Every row gives one point. The points of each table are mixes of a few directions, plus a little noise. How many directions does each table use, and how many do they share? Where both have some left over, give the other angles between the two spaces (their principal angles), to ten degrees, smallest first.

First (5 x 2)
[[   9    0]
 [   6    0]
 [  64    4]
 [  29    1]
 [-108   -6]]
Second (6 x 2)
[[ 21 -49]
 [ 38 -91]
 [-19  44]
 [ -1   2]
 [-20  48]
 [-18  44]]
Directions: first 1, second 1, shared 0; angles 70

First (5 x 4)
[[ 20 -34   1  17]
 [ 89  50  22  -6]
 [  4  27 -27 -28]
 [-84   4 -45 -32]
 [-30 -48  50  48]]
Second (5 x 4)
[[  7 -90   4 -70]
 [ 34 -16  18 -29]
 [ -9  71  -5  56]
 [ 26   2  14 -11]
 [-58  33 -32  53]]
Directions: first 3, second 2, shared 1; angles 60

First (6 x 6)
[[  22  -17  -60 -108   28  -70]
 [  11   -8  -30  -54   14  -35]
 [ -18   13   48   86  -23   54]
 [   2   -1   -5   -9    2   -6]
 [ -21   15   55   99  -26   63]
 [   3   -2   -8  -14    3   -9]]
Second (7 x 6)
[[ -98   -8   75  -38   41    2]
 [ -32    4   -5  -17   23  -53]
 [  19    1  -26  -12    1  -23]
 [   5    8  -21   52  -35   26]
 [  50  -14 -121  -59  -39  -15]
 [  70    7   22   34    7    9]
 [ -10    2   77   39    8   51]]
Directions: first 1, second 4, shared 1

First (9 x 9)
[[  49  -24    2  -12  -11    0    4   31   37]
 [ -50   53    5  -25  -33   27  -50    5  -26]
 [  38  -36    3   17   47  -54   60  -34  -36]
 [  70  -18   14  -36  -10  -28   15   23  -10]
 [  13  -23  -13   34   35  -13   13   -8   35]
 [  29   23    3  -41  -41   18  -55   53   34]
 [  12  -21    6  -12  -38   34    9   29   32]
 [ -41    4  -10   47   68  -42   32  -70  -54]
 [-121   43   -9   28  -16   58  -28  -29  -13]]
Second (8 x 9)
[[-72 -25 -13  51 -17  73  18  -4  62]
 [-55 -18 -11  40 -13  58  13  -4  49]
 [ 60  20  11 -43  14 -60 -14   4 -51]
 [ 29  10   4 -20   7 -30  -7   1 -25]
 [ 86  29  17 -61  21 -88 -19   6 -74]
 [-69 -24 -14  50 -16  71  16  -4  60]
 [ 32  11   7 -21   8 -32  -8   1 -28]
 [ -7  -3  -1   4  -2   7   2  -1   5]]
Directions: first 4, second 1, shared 1

First (9 x 11)
[[ -1  -3 -21  -8  -4 -10  16  15  -5  -6  -3]
 [  3  11  76  28  15  35 -57 -54  20  21  12]
 [ -4 -14 -97 -37 -20 -45  73  69 -25 -26 -16]
 [ -4 -13 -93 -35 -19 -43  70  66 -24 -25 -15]
 [  1   5  37  14   7  17 -28 -26  10  10   6]
 [ -1  -3 -19  -7  -4  -9  14  13  -5  -5  -3]
 [  1   5  35  13   7  16 -26 -25   9   9   6]
 [  4  12  87  33  18  41 -66 -62  23  24  14]
 [  0  -1  -5  -2  -1  -2   4   4  -1  -1  -1]]
Second (11 x 11)
[[   0    7   46   22   15   29  -49  -39   15   13    8]
 [  -1    3   14    8    8   12  -21  -15    5    4    3]
 [  -6    6   23   21   24   32  -63  -37   14    6    5]
 [  -6    7   28   25   29   39  -77  -46   17    7    6]
 [  -2   -7  -51  -19  -10  -23   37   36  -13  -14   -8]
 [   1   -4  -26  -13  -10  -18   33   25   -9   -7   -5]
 [  -8   -7  -63  -14    2  -14   13   29  -10  -17   -9]
 [   6   -2    1  -11  -18  -19   42   19   -7    1   -1]
 [  11   14  121   33    5   35  -45  -65   23   33   19]
 [ -14  -10 -102  -20    7  -17   12   42  -15  -28  -15]
 [  18   -7    9  -30  -51  -55  119   52  -21    3   -1]]
Directions: first 1, second 2, shared 1

First (9 x 14)
[[  23   29  -11  -17  -34  -38   -5   28  -20    4   34  -11   -9    5]
 [ -11  -52  -11   14   13   18    0  -20   -1    2   -9   19   38   -3]
 [  -7   33   27  -10   18   19    7   -5   30   -8  -26  -15  -36  -13]
 [  -7   75   19   15    0  -11   -3   21  -13    2    5  -16  -60   35]
 [   2   54    9    6   -9  -17   -3   20  -14    2   12  -12  -39   23]
 [  -7 -121  -38   19    9   20   -2  -34  -11    6   -2   41   96  -12]
 [  -2    8   12   -9    8   10    4   -5   19   -5  -14   -7  -12  -14]
 [   0  -53   -4  -14   12   20    6  -23   25   -5  -18    8   37  -35]
 [  10   27   -3   -4  -17  -21   -4   18  -14    2   18   -8  -15   10]]
Second (9 x 14)
[[-25 -11   9   9  -6  12 -37 -15 -35  54  22  13  21 -20]
 [ -5  48   1 -44 -28  51  22 -11  -5  29   6   1   8 -19]
 [ 29 -25  13   6  16 -30  19  14   5 -38 -16 -16 -13  17]
 [ 16  10 -18  24  43 -23  22 -28  49 -39  44 -10 -34   4]
 [-17 -15 -27  17   2 -25 -23  16   4  17 -17  13 -14 -19]
 [  4   9  13  -5  -9  17   6   7   6 -45  -8  -5  20  45]
 [ -8 -54  -1  18 -14 -40 -33  52 -25 -13 -68   9  10  18]
 [  3   6 -23  15  24 -21   8  -7  33 -17  12   0 -26  -6]
 [  2  32  33 -45 -26  61  16 -25 -34  53  26  -6  26 -20]]
Directions: first 3, second 5, shared 0; angles 40, 70, 90

First (11 x 18)
[[ 13 -58   1 -61  15  41  16  20 -24  83  27  -7  12 -52  35   4 -48  11]
 [-16 -69  20  65 -35  54  13  52  77 -30  -9  -6 -37 -43 -47 -84 -32 -38]
 [ 14 -13  21  12   1  22  16  27  21   8 -51 -14  12 -22   2  -2  19 -16]
 [  1  28  -9 -27  11  -9 -16 -32 -22   2   3  10   4 -12  -2   7  32  -6]
 [ 10   9 -38 -23 -28  -6 -39 -66 -36  32  64  35  12  40  40 -23 -41 -14]
 [-43   2  15  -5 -23 -23  -3  36 -11 -41 -45  -7  16 -63 -17   1   6  -5]
 [ 31  -5  43  31  27  -7  57  78  21  16 -91 -50  40  38  37  81  16  37]
 [-28 -14  -4 -31  -9  -2 -10   4 -19   0  21   5  -4 -50  -8 -13 -24   1]
 [ 80  45 -30  39  10  21 -23 -95  23  29  15  27  -2 121  27 -20  48 -36]
 [-25  45  -9   6  11 -46  -9 -16 -12 -51  14   4 -18  18 -30  22  30  21]
 [-39  28 -12  -2  23 -49  -1  -3 -16 -46  55   0 -37  23 -34  27  -3  45]]
Second (10 x 18)
[[-60  71  38  22 -77 -36  45   4  -8 -23  27  10  52 -29 -58 -42 -18  27]
 [ 51 -73 -30 -61  47  -4  11  14  24  12   1  19 -41  15  70  12  -4 -21]
 [-57  38  23 -24 -59 -23   2 -27  -3 -16  29 -19 -17 -38 -60 -39  19   0]
 [ -9 -35 -26 -32  38  11 -73 -21  17  -3  42   7 -57  -4  48   5  19 -42]
 [  6 -16 -17  18  40  27 -56 -11  -2   3  -3  -7 -17   9  22  19  12 -18]
 [ 52 -25  -2 -11   7  -6  75  28  -4  17 -46   6  23  22  10  14 -19  23]
 [-11  -6   9 -67 -38  -9  21 -37  -6   9 -12 -48 -59 -29 -59 -17  41   0]
 [-29  29  -3  66  13 -10 -30  32  12 -27  53  63  62  11  53  -5 -43  -8]
 [ 26  24  10  75   3   1  48  46 -11   0 -35  27  87  30   5  19 -43  36]
 [ 27 -11  -6  19  30  45 -38 -28 -22  23 -57 -56 -31  10 -34  34  39   1]]
Directions: first 6, second 4, shared 0; angles 30, 50, 60, 70

First (9 x 24)
[[  5   8 -42 -67   2  -8  34 -11 -38 -29  13  62  -9 -39 -53  60  13 -28
   78 -29  60  12  26 102]
 [ 94  18  93  43   2  48  22  58 -14 -43 108 -74  37 -19 -36   4  32  52
  -54 -32 -15 -49 -18 -25]
 [-38 -15  -7  36  13  16 -15 -21  47   6 -42 -27  -1  62  44  -2   7  39
  -51 -19 -29   7  15 -38]
 [ 13   7 -43 -51 -25 -45 -37 -23 -23  21 -42  26 -27   8   7 -31 -33 -63
   60  19  43  -4 -23  19]
 [-97  35 -25  -3  36  43  23   1  76  77 -45   2 -55 -13  18  -6 -36  22
  -81  72 -53   3 -19 -50]
 [ 15  40 -17   1  46   0  -8  35  -3  48 -47 -26  -5  37  59   4 -20  19
   -4  29  -1 -26 -48 -41]
 [ 19 -51  46   9 -72  17   0 -46  14 -89  87  -7  11 -21 -85 -12  40  -6
  -21 -74   8   9  62  47]
 [-16 -72  28  38 -54 -15 -12 -47   5 -66  34  12  31  -2 -30 -16  34  -7
   -2 -51 -14  40  66  19]
 [  6  31 -33  -5  53 -56  -5  55 -64  74 -67  32  18 -14  77  -1 -38 -28
   74  86   0   8 -60 -35]]
Second (9 x 24)
[[-85 -72  19  17 -71 -10  11 -60  27 -34  43  61  -6 -80 -70 -36   6 -43
  -15  15 -38  66  71  24]
 [ 54  53  -2 -41  25  28  22  35 -18   1  28 -17 -14  -9 -23  32  -2  11
    9  -6  36 -43 -34  29]
 [ 32  40  12 -57  -9  38  47  15 -10 -18  78  14 -27 -76 -95  31   2 -13
    4  -5  33 -28  -2  67]
 [-66 -67  -6  65 -16 -42 -42 -40  21   6 -61  10  28  44  63 -43   2  -3
  -10  12 -48  52  31 -55]
 [ 14  18  12 -39 -13  26  35   6  -4 -18  58  16 -20 -60 -72  17   4 -14
    2  -3  20 -14   6  49]
 [-29 -37 -16  69  17 -44 -55 -14   6  26 -96 -22  35  94 116 -31  -4  18
   -5   6 -36  26  -1 -77]
 [ 72  73   5 -70  24  46  45  44 -23  -7  65 -10 -29 -43 -69  47   1   6
   11 -13  55 -60 -36  61]
 [ 55  38 -22  20  66 -13 -34  41 -18  38 -79 -59  19 109 113  14  -9  41
   10 -10  12 -39 -55 -56]
 [-46 -48  -2  43 -16 -30 -27 -27  13   3 -38   9  18  25  39 -29   1  -5
   -7   9 -36  38  24 -36]]
Directions: first 6, second 2, shared 2

First (11 x 32)
[[  4  42 -12 -13 -37  13  37  -3 -22   4  21 -10  14   0  -7  -2  -4  19
    6  -6 -10 -25  -3 -63  -7  21 -16 -23   5  40  -2  -4]
 [  1 -18 -16  12  27  23  -5  33   7 -35 -30  -3   2 -10 -34 -10 -14 -24
  -24  20   0  27  -9  27 -12  -3 -18  11 -20 -31  -8 -22]
 [ 11  43   7  23 -18   9  54  -3  -9 -42  15   9   1  -2 -61  -1 -17 -18
    2   8   8  13 -23 -14   2 -31 -13  21 -39  47 -17 -14]
 [-29 104   4  29 -38   1  96 -26 -35 -32  48  15  -5   0 -80  43 -47 -29
   25 -28 -10  -4   6 -71  18 -17  33   7 -24 121  21  32]
 [-22  65  19  28  -3 -11  73  21 -25 -47  33   7   5  14 -41  32  17 -18
   36  -8  -6 -10 -36 -37  33 -30 -14   3 -58  74 -15 -18]
 [ 22 -46  -9  -3  19  15 -34  17  18  -9 -32  -5   2  -8   3 -29   4   0
  -27  25   9  20  -9  42 -18  -1 -24   9  -4 -57 -16 -25]
 [-39 -29  -1 -18  26 -26 -50  -1   3  53  -3  -4  -7   8  70  29  18  10
   17 -27 -16 -20  36   6  16  35  41 -28  46 -26  37  36]
 [ 51 -49  12  -5 -12  -3 -44 -43  31  17 -16  11 -13  -8  10 -42  -8  12
  -27  20  29  23   5  57 -24 -24   1  33  19 -44 -14   3]
 [-34 -58  -4 -25  37 -26 -80  -2  14  64 -17  -5  -9   5  88  20  20  14
    7 -23 -12 -16  43  30  10  40  43 -26  59 -60  38  38]
 [ 10 -60 -38 -40   2  24 -73  -6  16  54 -37 -18   2 -19  47 -29 -24  22
  -42   5  -7   1  47  12 -40  59  12 -23  74 -77  25  20]
 [ 24   7  36  13  -3 -19  24  11   0 -28  18   7   7  19   4 -11  55  11
   26  16  16  -9 -56  10  22 -46 -45  15 -56  16 -48 -46]]
Second (8 x 32)
[[ -8  13  21  43  55  -9 -68  80  34  25 -27 -14  31 -32  22 -17 -19   0
   37  35  54   1 -25  -2  27 -10 -36 -24 -15  41  53 -77]
 [ 85  -2  28 -46 -27 -34  51 -69 -26  38  58 -14 -44  22  -3  11  17  61
  -39 -35 -23  12  13  -2 -21   1  -8   9 -19 -23 -53  57]
 [ 10 -16  17  -9 -77  -4 -20 -60  21   6  11  37  22  13  55 -53  41  16
   35  20  30 -43 -22   3   3 -35   0  19  34  17 -30 -20]
 [-62  42 -48  54  34  50  -1  48  -8 -63 -77 -42  13 -24 -67  31  -1 -26
    5  15   3   6 -24 -31  -7  22  18  -2  10  -2  91 -18]
 [ -9 -20  11  -5  -4  -9 -25   9  17  15  12  29  15   1  37 -21  -8 -16
   17   9  10  -9   6  17  14 -13  -5  -3   4  12 -21 -19]
 [-59 -34 -23 -16  22   9   2  32  -1 -17   8  42   5   8   8  10 -39 -71
   -8 -11 -38  11  42  32  10  13  24  -5   2 -14 -32  18]
 [-15   0 -10   3 -35  14   1 -26   3 -19 -11  11  10   6   5 -14  20  -4
   13   8   4 -19 -11  -5  -4  -8  12  12  22   1   0  -2]
 [ 58  19   3 -23  32 -17  60 -15 -40  15  27 -49 -52   5 -56  53 -10  41
  -59 -42 -39  41  19 -13 -23  29  -3  -5 -38 -32  -6  61]]
Directions: first 5, second 4, shared 1; angles 60, 70, 90

First (10 x 32)
[[  -5    9   10   24    7   32  -14  -15    5   -4   -4    8   37    3
   -13   19   39   26  -16   16   41   20   -7  -20    9  -14   19   14
    -2   11  -15  -12]
 [   5  -11   -4  -10  -13  -12   16   -1    7    8   -5  -10  -25    1
    -3   -6  -18   -5   -7    3  -15  -11    7    0    9    8   -4  -21
    13   -4    3   18]
 [  19  -49  -25  -52  -58  -61   70    3   24   39  -14  -49 -117    2
    -2  -30  -88  -27  -21    6  -83  -53   31   12   37   39  -23  -93
    55  -17   19   79]
 [   3   -9  -14  -26   -4  -40   14   20   -8    4    9   -6  -41   -5
    19  -24  -49  -34   27  -22  -51  -25    8   30  -19   14  -26  -12
    -3  -14   22    9]
 [   1    5  -10  -23   20  -38  -11   31  -25  -11   22   10  -18  -11
    30  -27  -41  -46   53  -40  -50  -17    1   43  -48    6  -32   20
   -28  -17   27  -19]
 [  -1    1    9   23  -10   36    0  -24   18    5  -16   -3   26    9
   -24   24   41   40  -39   30   46   19   -4  -36   34   -7   27   -8
    17   15  -22    7]
 [  -7   15   13   24   15   32  -21  -10   -2  -11    0   14   46    3
    -7   18   41   22   -7    9   42   23  -12  -15    0  -15   17   26
   -11   11  -15  -22]
 [   2  -16   14   33  -43   61   27  -54   48   25  -40  -24   15   19
   -54   43   60   81  -96   72   76   23    1  -75   89   -6   53  -48
    57   27  -44   44]
 [  -9   28    4    6   46   -4  -43   24  -33  -30   28   32   42  -10
    25   -7    8  -26   55  -37    0   12  -14   31  -58  -14  -15   63
   -50   -6   12  -55]
 [  -7   24    3    4   42   -5  -38   23  -32  -26   24   28   35  -10
    26   -8    5  -26   53  -35   -4    9  -12   31  -55  -11  -16   55
   -45   -6   14  -48]]
Second (11 x 32)
[[   2   49   32   -3  -35    9    9   17  -12  -26  -24   46   46   -9
    12   -5   36   62  -15    5   66   76  -18  -31  -18  -57   -7   14
   -27   -7  -42  -32]
 [  44   61   11  -65  -91  -79   66   30  -12  -18    8   11  -32    7
    17  -55  -57  -11  -21    1  -11   45    2  -14  -46  -39  -37  -38
     5  -16  -47   15]
 [ -15  -17  -21  -62    2  -78   -9   11   -1  -11   58  -12  -31   56
   -11   -3  -62  -37  -22   -6  -46   -2   54   28   18   62  -19  -47
    51   15   64   21]
 [   9    6  -16   22   29    8  -25  -25    7    0   40  -22   28   27
   -29   14   15  -39   -9   18    2  -20    3    2   -3   24   24   22
    15   27    0    1]
 [  17    1  -45   69   78   11  -28  -14   43   35   91   27   39   46
  -121  -22   30  -70  -16   86  -27  -62   39  103   55   56  -10   32
     6   33   29   14]
 [  17  -24  -11   47    8   39   30    1   15   45  -40   -6  -37  -53
    -9  -21    7  -12   37    8  -34  -63  -24   28    8  -12  -10   12
   -31  -26  -19   20]
 [ -44  -56   13   14   28   50  -23   -4   -7    7  -60   -6  -12  -38
    43   37   22   47   31  -39    9  -11  -17  -17   22    1   14    2
   -15  -18   28  -11]
 [ -26  -36  -12  -20   24  -14  -19   -2    0    1   13  -13  -17   18
     4   17  -19   -9    0  -16  -24  -15   24   12   22   38    0  -17
    23    5   50    8]
 [  -9   15   28   -4  -23   24    2    2  -20  -19  -44    4   17  -24
    44   18   23   49    4  -26   44   42  -30  -51  -22  -42   15    7
   -19  -11  -30  -23]
 [  14    5   -6   13    1    9    4  -11    2    5    2  -20    0   -5
     1    1    2  -20    3    2   -4  -20  -12  -10  -15   -3   13   12
     0    3  -18    6]
 [ -14   -3   21  -11  -20   16   -3   -1  -19  -14  -42   -9    2  -23
    49   21    9   35    8  -35   26   27  -24  -48  -19  -28   18    1
   -10   -9  -14  -15]]
Directions: first 2, second 5, shared 1; angles 90
